Each wall is flat, endless, passes through zero and stands at right angles to its row. A trip goes straight from one point to another. List the walls that it crosses, first one first.
(in the rows, 128 means zero)

Walls:
(1): [123 128 179]
(2): [121 167 173]
(3): [ 94 139 152]
(4): [141  51 130]
(5): [145 159  92]
(6): [125 122 173]
(7): [154 138 124]
(8): [ 98 148  84]
Trips:
[ 90 145  82] to [149 113 132] -> 3, 4, 7, 8, 5, 6, 1
[ 98 135  88] to [ 68 190 161] -> 2, 1, 6, 5

Walls:
(1): [126 135 162 140 129 104]
(2): [111 107 169 112 108 125]
(3): [150  54 141  64 135  95]
(4): [101 102 161 137 126 161]
(5): [162 149 177 123 108 119]
(6): [141  87 103 111 138 109]
(7): [143 110 107  89 203 189]
(8): [196 111 124 151 118 102]
(9): [ 92 120 131 179 118 116]
Trips:
[145  43 134 127 157 189] to [164 129 138  86 107 140] -> 5, 4
[164  92 150 119  81 131] to [181 102 193 116  82 128] -> 6
[157 204 127  50 129 153] to [ 82 116 150 133 141 159] -> 2, 4, 5, 9, 1
[167 110 149 114 155 171] to [132  64 113 119 154 104] -> 5

Walls:
(1): [ 67  80 168 126 134 155 147 142 168]
(2): [155 122 118 128 120 138  92 129  96]
(3): [105  97  86 126 120  45 103 122 128]
(4): [ 70 149  65 140 147  87 125 172 109]
(5): [129 211  56 168 116 134 166 113  94]
(6): [117 117 157 160 106 116 143 113 190]
(7): [110 118  97 108 116 159 161 163 165]
(8): [105  41 102  96 181  80 218 103  72]
(9): [166 124 106 155 161 156 144  98 117]
Trips:
[125  93 175 100 154 170 161 127 112] to [120 144 146 171 183 161 102  99 164] -> 6, 7, 8
[147 122 197 115 125 138 128 154  90] to [122 104 113 163 191 126 127 179 128] -> 8, 9, 4, 7, 2, 3
[109 124 157 116 121 131 126 110  66] to [ 87  97 108 122 198 160 128 178 147] -> 1, 4, 7, 2, 9

Walls:
(1): [137 126 132 159  82 158 123 142 151 143 134 162]
(2): [ 89  76 166 156 139 203 143 138 117 118  85 181]
(3): [122 154 127 137 103  77 160 144 151 129 112 173]
(4): [177 116 119 128 116 123 118 126 147 150 106 107]
(5): [138 106 132 174 139 137 111 132 114 124 164 149]
(6): [154 157  91 161 157 108 118 114 129 119 118 132]
Trips:
[133 132 151  92 133  82 174 138 159 158 109  43] to [129 142 108 120 156 122 159  81  80 182 130 110] -> 3, 6
[119 132 183 116 111  76 162 172 122 143 123 105] to [111 118  82 121 150 167 135 102 118 108  74 123] -> 2, 3, 6
[209  81  86 130 110 168  81 170 121 110 158 170] to [183 161  99 117  97 145 112 116 145 160 121 101] -> 2, 5
[ 87 111  47 194 100 102 104 185 167 162 110 154] to [184 136  72  84 123 147 126 113 162 106 152 100] -> 2, 5, 3, 1
[ 78 156 171 154 172  91  59  72  90 139 112 153] to [167  82  69 108 161 150 111 147 180 124 154 152] -> 4, 1, 2
[106 103  92 151  96 154 146 141  74 142 188  93] to [137 117 118 180 146 102 155 128  63 164 109 135] -> 2, 6, 1, 3, 4
[132 147 133 155 148 121 117 127 132 101 135 100] to [135 115 108 128 130 110  94 129 117 174 208 141] -> 1

Walls:
(1): [123 216 101 181 128 178 112  62 130 171 104 142 100  95 141 149 147  96
 112 122]
(2): [ 96  99 125 143 149 188 161  97 152 133 182 156  99  99 169 185 139 194
 121 167]
(3): [ 42 130 164 105 101  81 167 121 135 174 129 142 105 129 142 165 104  93
 128 131]
(4): [102 133 147 133 116 137 122 233 119 150 150  97 175 136 158 122 112 103
 116  54]
(5): [124 124 162 142  87 150 102 115 154  90 121 189 186 172 158  72 110 118
 187 128]
(6): [ 97 102  92 170 180 129 150 155 117 117  85 169 152 154  89 116 143 157
 125 143]
(7): [147  74  96 146  96  58  79 161 154 135 172 145  73 111 117 136 141 112
 117  86]
(8): [ 88  98  70 126 132 152  81 114 175 118 116 111 165 152 153 127 116 133
  89 146]
Trips:
[170 125 128  96 159 118  79 110  91  59 100 129 128 153 174  91 110 129
 103  98] to [ 95 149  79 141 163 163 102 219 127 129 141 106  45 102 136  69 110 146
 119  82] -> 4, 7, 6, 5, 1
[ 91 139 163 123 104 127 139 130 116 115 109 113 109 144 162 111 158  94
 112 136] to [ 69 117 175 156 105 135 178  79  93 101 110 161 109  98 142 135 105  95
 172  86] -> 2, 4
[168 110  87 101  66  89 119  82 127 123 115 125 168 165  91 154 129 132
 111 133] to [ 76 116 117 141 149 154 135 126  74  98 131 160 120 158 160 143 132 115
 121 101] -> 6, 3, 7, 2, 4, 1
[183 163 112  85 140 107 142 177 161 183 124 119 146 126 148  69 130 134
  98 128] to [138  98  87 122 126 144 143 161  89 119 131 130 156 116 141 113 142 167
  72 116] -> 8, 6, 2
[ 98 151 122 108 112 148 119  90  68 195 202 124 145 161 129 143 137 147
 142 115] to [184 145 117 131 185 122  67 138  88 139 139 166 173 151 117 170  68  92
 171 127] -> 5, 2, 3, 6

Walls:
(1): [108 142 132 157  54 151 160 106 197 106 122 157  74 108 160 128 102 126
 126 174 110 117 128 127 128 185 121 138 140 178 127 121]
(2): [146 163 209 134 161 101 153 145 180 105 159 163 102 123 218 133 110 110
 127 171  83 125 160 128 193 185  86 130 135 199 136 159]
(3): [ 78 123 126  99 140 160 123 119 139 135 156 106 111 119 169 142  74 117
 143 162 110 128 111  98 143 107 143 196 133 163 200 130]
(4): [105  29 107  88  92 148 165  92 172 156  71  85 132 101 164  93 145 139
 107 154 124 103 113 155 156 117 129 129 109 177 105 145]
(5): [172 119 129 139 154 174 105 145 127 143 127  95 138  99 102 111 125 135
 171 169 144  94 133 117 132 123  91 123 139 167 129  71]
(6): [118 129 149 210 111 104 167 144 158 156 149 111  83 185 113 126 122 115
 165 106 153 169 130 157 126  66  89 141 125 163  70 112]
(7): [121 110 136  89 143 142 133 114 154 124 130  98 134 129  61 200 126 145
 159 125 145  87  83 140 130 116 123 175 103 153  99 100]
Trips:
[104 139 179 117  83 155 100 101 118 130 162 113 131 128  92  72 143 131
 168 234 143 112  58  98 144 145 107 132 102  83 121 130] to [127 137 160 135 127 140 177 138 142  96 136  64 144 142 163 201 185 139
 122  87 134 104  85 143 167 139 169  87 136 129 138 204] -> 2, 5, 3, 1
[134 158 134  90 169 104 101 156  87 140 162 127 154 135 190 103 110 162
 157 184 123 141  94 132 123 130 139 113 142 153 114 127] to [120 105 130 188 133 119 109 161 107 149 176  85 186 160 140 136 112  77
 130  59  97  72 204 179 114 160 125 182 147 215 114 126] -> 6, 7
[133 133 111 111 149 181 121 129 117  77 144  96 122 127 197  96 146  92
 158 132 115 125 121  96 126 142 150  99  71 132 107 185] to [149 100  86 113  86  73 111 137 100 137 162 142 117 122 124 166 118  98
 130 109 100  88  95 103  77 112 139 101  80 109 155 154] -> 1, 2, 4, 3, 7
[108 157 118 118 118 127 141 121 125 102 193 179 197 144  92 104 139 152
 127  94 115 133 142 134  85  90  94 116 119 168  85 170] to [174 121  98 112 139  81 119 139  74 164 147 157 134 147 164 144  94 158
  32  96 112 130 192 118 100 143  65 109 171 174 140 116] -> 7, 2, 6
[163 171  83 187 106 111 132 114 150 131 128  66 143  89  65 177  99 118
 155 101  51 181 144 174 140  91 112 108 152  92  87 123] to [100  86 129 145 186 145 141 138 117 159  82 172 159 151 121 135 139 157
 130 129 116 106  92 147 138  82 154 106 106  98 149  80] -> 4, 6
[159 185 128 199 195  85 154 136 138 149 124 144 159 109 118 121  98 119
 162 103 158 158 117  78 157 135 118  75 106 103 119 116] to [145 100 128 146 150 143  82 132 115 108 152 136 120  32 128 151 165 118
 118 122 171  73 137 117 101 162 181 125 126 122 105 103] -> 6, 2, 7

Walls:
(1): [116  99 143 157 144 126 132 153 129 139 178 162 172  57 103 136 156  90
 133  91 140  78 134 142 126 127 150  65 148 169  84 121 182 136  96 108
 139 165 176 131 156  99 138  87 120  81 101  88]
(2): [150 110 170  63 150 100 118 149 113 120  76 120 141  88 105 171 148  87
 149 213  89 113 120 140 136 134 184 129  78 178  96  97 166 143 104 175
 112 130 121 118  89 157 147 116  85 181 180 112]
(3): [ 87 136 141 102  85 161 101  75 122 107  98 124  61 132  91 165 137 108
 135 133 168 124 156  81 171 126  80 132 147  85 141 144 104 187 130 133
 107 116 145 134 114  89 121 128  81 163 152 154]
(4): [191  91 155 150 165 163 196 144 105 156 125  90 203  97 151 162 135 120
 113 102 102 144  92 190 162 100 144 106 152 100 129 174  90  83  95 107
 165 108 129 160 118  95 141 103 198  98  82 122]
(5): [158 133 146 132 168 157 126 139 149 126 153 175 139 127 134 113  89 189
 168 149  97 160 105 143 135 146 148 139  63 131 108 138  73  95  87 150
 139 125 126 141  88 153 126  95 135 100 162 101]
Trips:
[122 130 116 168 117  57 140  92 100 131  95 114 152  99 146 124  92 143
 155 145 133 101 103 128 143 135 182 168 108 134 112 158 119 166  98 179
 141 141 125 131 110 144 163 122 111 169 111 166] to [102 220 126 115 148 140 155 119 119 117  94  97 152 120 174 119 116 170
 128 108 153 105 108 175 109  87 168 102 141 177 153 150 133 147 136 145
 141 143 123 187 143 123 119 147 133  82 140  87] -> 4, 1, 2
[156 161  75 149 101 108  97 212 102 144 157 139  86 112  95 157 123  56
  80 116 108 182 122 149 148 181 101 182 115 134 151 211  99  91 126  62
  99 115 144 115  76 114  70 111 107 126  73 129] to [224  96  89 181 169 181 128 158  95 140 155 130 114 134 121  69  94 134
 150  97 117 196 146 126 127 133 143 161 150 116 168  86 139 174 150 113
 144 126 121 131 158 111 128 201  87  96 131  76] -> 3, 5
[150 162  59  89  85 125 111 162 160 156 126 128 100 135  71 139 211 140
  75 181  43 130 139 147 151 116 146 137 127 112 103 122 124 111 127 151
 108 139 104 150 136 141 137 137 101 166 129 175] to [120 187 100  57 107 153 130  95 104 129 109 154 110 173 169 133 113 145
  75 146 129  90 118 139  52 151 146 175  81  61  93 181 145 184 112 118
 134 187 114 169 209 131  90 116 128 111 111  75] -> 2
[156  71 149 172 186 179 136 149 108 135 119  83 172 180 217 129 110 171
 146 141 127 155 114 134 171  85 162 128 130 109 159 117 136 191 112 125
  94 157 140 149 133 156 123  73 134 141 133 117] to [ 92 130 136 118 180 154 135  77 191 147 152 136 173 147  94 130  89 138
 120 166 129 168 137 153 132 114 109 151 172 123  65 129 112  87 152 119
 167 111 107 121 102 140 121  93 137 131  67 163] -> 2
[116  72 122 143 112 156  80 116  91 111 143  59 127 120  87 146 159 154
 169 162 103 119 161 151  84  83 149  93 148 151 167 124 123 125 132 120
 150  75 113 144 114 180 110 113  81 113  95 114] to [ 85 102 135 106 128 135  80 147 112 114 121 120 114 181 133  95 176 114
 138 150 184 173  80 127 138 102  56 128 115 108 131 124 101 107 169  74
 150 186  90  72 115 111 133 142 101 129 184 142] -> 4, 1, 2

Walls:
(1): [123 103  77  60 161  97 123 167 109 103  82 154 118 123 127 198 188 166
 137 113 202 108 138 170  83  81 128 151 126 166  99 127 129 108 159 123
 162 157 176 149 187 138 148 154 128  62 122 173]
(2): [ 88  96 109 163 139 108 111 182 132 110 164 157 135 118 184 128 141 185
 188  98 158 111 131 118 178 146 172 144 124 101 110 119 136 125 159 126
  90  97 112 140 176  95  98 183  95 105 179  92]
(3): [101 137 146 150 191 140 137  95 172  54 201 106  88 131 165 162 102 144
  90 144 143 149 161  84 136 106 144 171 117 128 154 149 116 165 134  84
  96 123 157 107 106 119 100 144 149 151 159 115]
(4): [115 145 149 145 164 167 113 118 103 129 186 132 103 136  70  64  87  83
  97 210 174 150 152 130  94 110 116 156 138 144  95 104 112 121 172 111
 141 150 116 107 179 144 113  84 158 160 117 129]
(5): [149 162 140 203 166  84 126 115 147 167 143 131 123 100 123 112 159 137
 139 182 116 105 169 186 149 126 119 116  63 125  88 117 116 156  75 133
  66  92 125 102 131 132 157 183 149 127 207  85]
Trips:
[ 80 136 130 133 115  79 121  91 124 113 134 165 114 145 137 138 136 114
 204  92 123 104 109 111 158  98 152 159 111 111  93 170 160 103 133  94
 188 163 111 155 161 107 170 135  98 102  87 146] to [157 162  94 119 161 117 107  97 139 173  95 170  90  69 111 157 100 116
  88 145 158 126 141 126 138 119 184 155 109 130  95 156 142 126 123 135
 148 131  61 109 164 141  80 163 137 181 106 162] -> 4, 5, 2, 3
[118 124 136 106 144  59 154 138 116 117  75 157 130 112 149 129 106 194
 166 126  95 125 118 138  97 103 161 171  77 153 110 139 186  80 154 151
 176 151 119 115  99 108  92 168 117 106 107 113] to [104  68  86 101 111 166 135 101 102 129 110 140 189 100 136 184 127 123
 150 187 157 143  89 142  97 164  90 126 193 125 171 133 177 133 134 105
 193 103 128 111 144 121 132 129 214 101 153 110] -> 2, 4
[145 149 116 151 152 140 120 179  97 140 149 167  88 149 108 167 102 149
  91 129 159 117 137 168 123 123  82 122 118 168 109 164 107  98 147 133
 167 175  98 113 175 144 113 115 175 138  92 139] to [106 117 121 122 113 100 123 122 123 114 101  89 102  72 127 111 134 125
 141 142 129 149  96 109  54 136  84  68 101 104 142 143 136 159  88 144
  91 103 136 153 120 140 131 110 135 121 191 158] -> 5, 4, 1
[116 106 159  79 128 123 150 112 115 134 180  56  99  97 151 114 147  87
 165 164 108 144 147 128 110 160 118 122 142 160 132  90  94  36 159 144
 202 121 183 124 141 140 164 130 158 138  77 122] to [ 99 153 184 179 202  95 118 123  82 164 149 142 155 156 158 168 100 100
 121 152  92 112 127 127  65 140 101 116 171 112 161 123 132  99  84 145
 111  84  78 183 190  93 171 144 163 119 200  57] -> 1, 5, 2, 3
[111 188 130 184 133  92 116 129  93 113 149 139 155 117 115 113 162 122
  88  75 140 131 102 125 133 173 116 125  91 108 100 133 168  77 134 125
 169 109  93 135  65 190  90 109 178 118  70 117] to [ 79  72 157  75  86 176  87 102  98 150 128 121  90 142 135 152 113 166
 126 105 113 128 124 163 145 166 146  90 134 121 135 124 116 185  58  92
  69  47 140 117 115 149 114 153 110 126 123  68] -> 4, 5, 2, 3
[112 134 152 110  81  98 138 161  90 104 115 123 106 125 150 138 208 134
 116  98 137 172 115 206 176 106 142  87 130 124  61 127 161 120 151 109
 176 133 158  85 123  81 108 189 126 125 153 137] to [123  87 161  92 128 112  95 174 114 121 117 109 123 127 149  99 123 156
 167  97 120 154 139 143 104 109 123 157 105 125 128 164 161 168 100 154
 131 117 127 164 177 133 115 106 113  71 109 111] -> 5
[156 156 142 138 133 157 191  96 147 126 154  94 141 101 135 151  83 124
 184 127  91 123 116  75 124 147 158 132  51 106 122 118 136  83 118 170
 130 120 149 146 138  86 105  96 101  81 124 134] to [136 120 120 141 159 125 198  75 139 135  84 127  57 136 121 132 146 131
  78 186 131 107 126 110 134 126 153 110 104 151 104 147 121 142 123 138
  73  96 141  94 153 192 113 118 137  88 106  95] -> 5, 2, 4, 1
[183  95 124 125 104  62 131 157 103 158 185 128  95  95  96 146 132 103
 110 111 132 187 135 160 197  74 167 166 131 120 123 167 117  95 120  33
 106 119 124 145 144  94 166 124 112 125 134  82] to [131 135 125 185  80  78 142 156 106  91 166 133 105 118 113 102 175 119
 144 127 133  95  46 139  93 123  63 112 149 117  79  93 182 137  94 114
 106 100 141  50  95 129  90 119 127  89 141  54] -> 4, 1, 3

Walls:
(1): [ 97 152  68 175 115 143 154 172 103 153 109 113  77 117 152 100  84 107
  59 111  85 196 126 112 112 177 138 144 174 108 198 183 153 117 133  95
  82  94 110  77 138 130  91 146 115 184 166  97]
(2): [ 92  99 185 133 164 104 173 108 178 147 145 143 168  61 159 137 126  71
 134 127 172 179 119  80 143 160 112 134 112 131 124  96 122 130 139 167
 158 104  78 118  94 122 113 110 125 144  90 129]
(3): [161 156 167 142 150 127 142  81 153 163 186 164 196 120  91 177 125  94
 146 136 142 131 170 139 116 150  90  95 156 173 112 126 127 103 111 147
  99 104 131 101  80 165 132 113 121  83  90 164]
(4): [143 144 122 207 109 152 126 139 127 109 107 161  97 123 109 106 120 167
 139 131  89 139 194 121 168 113 131 130 128 129 111  85 178 101 155 123
 122 139 115 194 125 149 137 162 108 143 164 127]
(5): [176 153 134 153 103  88 124 115 164 130 159 111 192 156 107 116 173 127
 110 157  85  95 157 139 128 153 163  88  83 112 165 113 185 158 114 118
 148  92 136 123 159 129 110 140 122 127  84 145]
(6): [ 60 103 127 115  89 144  64 153  83 137  83 122 166 115 100 157 102  88
 134 145 147 159 162 212 170 112  88 149 100 107 131  66 137 145 117 104
 152 150 130 151 141 156 148 126 192 168 176 149]
(7): [137 117 116 124 138 116  99 146 139  74 125 142 131  99  81 155 132 125
 181 121 153 141 148 150 129 159  65  91 140  93 122 111 134 111  88 122
 110 172 146 149 152 139 158  75  64 134 153 172]
(8): [160 123 122 132  79 147 120 140 140 159  41 112 141 129 179 133 123  88
 160 128 170 145  73 126  84 139 152 175 136 127 112 176 144 150 159 152
 138 126 175 131 150 196  58 128 104 101  95 104]
(9): [ 79 127 121  73  58 124 124 145 131  83 176 206 119 116  92  97 100 114
 125  72 120 196  97 182 150 127 158 159  34 109 124 108 175 139  79 153
 117  89 126 175 123  92 164 113 120  84 144 129]
(10): [112 150 153 101 177 116 121 120 126 135 166 127 116 129 112 155 139 110
 109  98  87 136 113 130  59 109 151  88 149 170 104 159 100  89  66 144
 133 151 166  70 106  73 112  70 135 110 127 146]
(11): [ 35 151  97 107  72 131 116 105 154 162 181 115 101 157  70 112 127 116
 134 139  83 172 106 127 125 134 161  81 128  75 140 178 126 154 135 149
 183 120 103 132  91 114 128  46 105 165 130 159]
Trips:
[109  57 172 160 124 123 198 110 135  59 165 105 136 114 120 122 141 148
 157 134 155 115 157 178 120 105 135 171  92 104  79 116 155 127 141 161
 175 134 101 110 134 103 115 101 128 130 109 156] to [102  82 125 103 197 176 143 128 130 125  77 127  89 137 161  72 117 108
 118 127 144 117 170 102 136 136  90 116 165 154 195 108 123 152  93 110
  94 108 139 120 115 125 144  99 137  95 150 165] -> 11, 5, 4, 9, 10, 1
[101 112 140  95 120 125 194  82  89 150 139 181 129 129 144 117 140 137
 168 128 157 147 118  98  91 171 124  86 146 139 195  69  83 161 159 148
  90 154 138 121 154 125 113  60 140 149 134 107] to [188 101 117 103 110 197  95 154 145 155 117 107 166 167 147  95 113 135
 120 142 128 124  64 179 135 109 130 153 106 154  90 121  78  84 122 169
 160 154 119  98 140 182 179 119 183 100  71 100] -> 1, 8, 7, 11, 6, 2, 10

Walls:
(1): [154 167 161 141  65 184 187 139 157  80 125 136 124 113 102 102 143 137
  93  85 110 102 127  93  95 134  79 148  52  87 102 116 115 178 139 118
 100 102  68 116 116 150 129 162  42 123  89 159]
(2): [ 97 144 136 146 115  36 182 122 132 194 101 178 161 157 165 107 118  92
 124 117 193 108 126 125 141  95 169 156  58  87 114  69 195 113 110 171
 173 173  95 115 139  87 146 165  83  46 125 110]
(3): [107 126 119 154 116  77  87  91 133  79 163 136 143 161 145 127 103 173
 156 121 124 129 135  89 106 121 149 134 157 163 148 180 102 104 110  81
 124 143 137 114 104 174 146 168 122 165 185  85]
(4): [ 72 165 150 103 138  69  84 113 111 113 105 111 123 161 129 141 171 152
 128 118  85 119 143 112 103 149 159 108 124 139 127 156 100 163 135 114
  56 116 158 114 154 118  78  71 152 152 111 118]
(5): [158 134 135  55 137 157 169 157 160  98 138 118 164 119  93 131 179 140
  63 121  94 148 141 117 133  98 172 219 157 167 110 174 152 131  87 148
  84 140 173 164 165 120  93 162 151 172 171 161]
(6): [115 173  99  85 155 145  86 107 140 148 149 117 137  98 130 119 170 127
 118 105 119 106 128 139 131 126  86 154 134 141 133  90 140 118  92  80
 117 148  99 158 100  74 113 149 138 124 145 165]
(7): [106 146 120 124  94 115 118 131 159 127  79 142 156 152 134 132 113 135
 103 156 175 142 128 146 149 147  87 128 180  83  94 154 108 197 104 113
 102 128 134 144 116 119 110  85 127 156 113 128]
(8): [138  69 129 141 122 105  84 127 177 172 203 110 132 106  24 149 182 138
 158  90 128 159 129  91 124 131 135 149  88  70 110 187 131  76 116 110
 152 140  52 126 178  91 139 157 161 128 135  61]
(9): [ 88 144 180 114 108 131 152 177  95  53 144 187 106 128 130 136 123 135
 164 171 162 147 150 146 123  93 114 144 132 169 111 155 143 113 104 149
 144  51 108 156 130 101  83 111 165 188  99 156]
Trips:
[ 95 143 150 145 120 140 110 131 142 110  84 110 125 134 103 127 164  96
  93 117 187 112  59 102 122 110  87 123 106 162  97  92 104 106 151 167
 146 153 161 180 116 139 170  99 144  87  93  68] to [ 96 114 152 158 128 158 163 149 117 116 170 145 164 138 201 181  93 120
 118 145 128  84 142 108 118  95 139 145 153 112 108  96  70 139 123 126
 133  99 121 120 136  82 159  75 112 105 149 149] -> 9
[150 171 129 133 161 159 165 115 114 147 105 124 137  81 122 163 126 153
 111 138 168 156 127 139 124 112  81 124 146 102 133 149 196 135  82 143
 112 112 216  71  63 105 123 122 132 168 155  98] to [105 129 126 128 163 146 119 104 167 138 122 151 120 128  94 170 144 172
 119 106  88  46 143 121  69 143  94  86 117 148 169 146 131 113 163 201
 163  84 122 133 167 139 153  94 139 142 120 166] -> 4, 7, 6, 1, 5, 8
[121 198 123  71  91 136 113  94 133  69 125 135  91  91 135 165 132 113
 130 136  89 153 111 121 111 105 136 116 161 145 143 144  68 130  95 146
  88 126 125 101 107 140 187  86 146  88 110 190] to [168 122 120  84  97 150 115 141 173 111 135 128 104  87 182 206  69 134
  69  82  90 164 112 180  85 179  90 153  73 144 142 164 158 111  35  80
 114 118 142 104 156 104 138 120 144 177 162 120] -> 8, 4
